Rows are points. Each copy is the shape, with its points in the same order, turned, moved and blurred by noise. Some copies are also mirrored. Which?

Shape, 7 rows:
[[ 0.56  0.28]
 [ 0.12 -0.35]
 [ 0.07  0.35]
 [-0.35 -0.59]
 [ 0.11 -0.53]
 [-0.14  0.24]
 [ 0.02 -0.08]]
Copy 1, 7 rows:
[[ 0.35 -0.53]
 [-0.44 -0.10]
 [ 0.33  0.10]
 [-0.58  0.41]
 [-0.52 -0.06]
 [ 0.18  0.24]
 [-0.06  0.04]]
Copy 1 is: only turned
Copy 2:
[[-0.53 -0.33]
 [ 0.19 -0.10]
 [-0.45  0.15]
 [ 0.55  0.31]
 [ 0.38 -0.12]
 [-0.29  0.32]
 [ 0.00  0.07]]
Copy 2 is: mirrored
Copy 3 (7 x 2):
[[ 0.61 -0.16]
 [-0.07 -0.32]
 [ 0.32  0.22]
 [-0.57 -0.30]
 [-0.23 -0.52]
 [ 0.06  0.23]
 [-0.01 -0.08]]
Copy 3 is: only turned

Shape (6 x 3):
[[ 0.16  0.03  0.31]
 [-0.67  0.45 -0.29]
 [ 0.00  0.14 -0.30]
 [ 0.03 -0.47 -0.40]
 [ 0.02 -0.41 -0.14]
 [ 0.24  0.04  0.30]]
Copy 1, 6 rows:
[[-0.03  0.38  0.07]
 [-0.06 -0.71  0.32]
 [ 0.14 -0.18 -0.15]
 [-0.18 -0.09 -0.67]
 [-0.22  0.08 -0.45]
 [ 0.05  0.45  0.04]]
Copy 1 is: mirrored
Copy 2:
[[ 0.08 -0.11  0.09]
 [-0.07  0.58 -0.75]
 [ 0.24  0.43 -0.06]
 [-0.05  0.70  0.46]
 [-0.15  0.41  0.36]
 [ 0.15 -0.20  0.12]]
Copy 2 is: mirrored
Copy 3, 6 rows:
[[ 0.14  0.09  0.38]
 [-0.46  0.11 -0.56]
 [ 0.03 -0.19 -0.23]
 [-0.10 -0.73  0.10]
 [-0.11 -0.53  0.25]
 [ 0.23  0.11  0.39]]
Copy 3 is: only turned

Shape, 9 rows:
[[-0.43 -0.29  0.11 -0.32]
 [ 0.70 -0.14  0.22 -0.34]
 [ 0.71 -0.16  0.09  0.32]
 [ 0.44  0.09 -0.23  0.28]
 [ 0.27 -0.17 -0.64 -0.08]
 [-0.35  0.06 -0.02 -0.41]
 [-0.20  0.36  0.10 -0.28]
 [ 0.20 -0.11 -0.29  0.50]
 [-0.01  0.30 -0.31  0.36]]
Copy 1, 9 rows:
[[-0.28 -0.08 -0.47 -0.11]
 [-0.15 -0.40  0.46 -0.52]
 [ 0.30 -0.51  0.56  0.01]
 [ 0.18 -0.06  0.52  0.21]
 [-0.47 -0.18  0.42  0.39]
 [-0.30  0.24 -0.25 -0.13]
 [-0.06  0.44 -0.10 -0.23]
 [ 0.21 -0.17  0.27  0.51]
 [ 0.23  0.30  0.19  0.37]]
Copy 1 is: mirrored
Copy 2, 9 rows:
[[-0.20 -0.11 -0.45 -0.21]
 [-0.22 -0.39  0.60  0.12]
 [ 0.41 -0.38  0.51  0.33]
 [ 0.37  0.08  0.38  0.31]
 [-0.06  0.27  0.10  0.62]
 [-0.25  0.23 -0.21 -0.26]
 [-0.06  0.29  0.07 -0.42]
 [ 0.58  0.08  0.06  0.41]
 [ 0.51  0.44  0.09  0.09]]
Copy 2 is: mirrored

Shape:
[[ 0.00  0.24 -0.64  0.65 -0.26 -0.19]
 [-0.11 -0.40  0.14 -0.60  0.24 -0.03]
 [-0.03 -0.07 -0.17 -0.54  0.35  0.29]
 [-0.03  0.40  0.01  0.03  0.29 -0.20]
 [-0.01  0.30 -0.60 -0.04 -0.02 -0.22]
 [-0.02  0.56 -0.24  0.11 -0.57  0.09]
 [ 0.43 -0.13  0.26 -0.71  0.27  0.57]
 [-0.22 -0.03  0.03 -0.29  0.50  0.37]
 [-0.02  0.15 -0.17  0.31 -0.35  0.16]
 [ 0.26  0.34 -0.14  0.34  0.09 -0.17]]
Copy 1 (10 x 6):
[[-0.13 -0.19  0.47  0.56 -0.40 -0.29]
 [ 0.37  0.06 -0.59 -0.43  0.38 -0.20]
 [ 0.44  0.27 -0.51 -0.26  0.02  0.06]
 [-0.12  0.16  0.21 -0.33 -0.08 -0.02]
 [ 0.13  0.17  0.09  0.08 -0.44 -0.43]
 [-0.24 -0.34 -0.02  0.12 -0.69  0.01]
 [ 0.70 -0.05 -0.54 -0.62  0.02  0.47]
 [ 0.17  0.37 -0.36 -0.19  0.16  0.24]
 [-0.07 -0.41  0.08  0.24 -0.28  0.08]
 [-0.02 -0.12  0.45 -0.15 -0.17  0.02]]
Copy 1 is: only turned
Copy 2, 10 rows:
[[ 0.08 -0.71  0.18  0.48  0.32 -0.21]
 [ 0.12  0.20 -0.48 -0.45 -0.29 -0.08]
 [ 0.20  0.12 -0.72 -0.10  0.03 -0.10]
 [-0.41  0.00 -0.34  0.02  0.26 -0.33]
 [ 0.10 -0.43 -0.31  0.19  0.24 -0.45]
 [ 0.07 -0.04  0.10  0.66  0.21 -0.58]
 [ 0.37  0.84 -0.55 -0.39  0.29  0.06]
 [-0.14  0.30 -0.72 -0.08  0.06  0.22]
 [ 0.13 -0.11  0.14  0.49  0.13 -0.14]
 [-0.20 -0.21  0.05  0.14  0.48 -0.29]]
Copy 2 is: only turned
Copy 3 (10 x 6):
[[ 0.37 -0.93 -0.05  0.11 -0.20 -0.47]
 [ 0.11  0.57 -0.10 -0.09 -0.24  0.24]
 [ 0.21  0.17 -0.19  0.15 -0.35  0.56]
 [-0.04 -0.14 -0.07  0.54 -0.05 -0.10]
 [ 0.35 -0.41  0.05  0.40 -0.51 -0.11]
 [-0.19 -0.77  0.38  0.11 -0.38 -0.03]
 [ 0.11  0.34  0.20  0.04  0.08  0.98]
 [-0.02  0.12 -0.45  0.17 -0.13  0.50]
 [ 0.01 -0.63  0.10 -0.13 -0.10 -0.04]
 [ 0.17 -0.47  0.09  0.38  0.12 -0.18]]
Copy 3 is: only turned
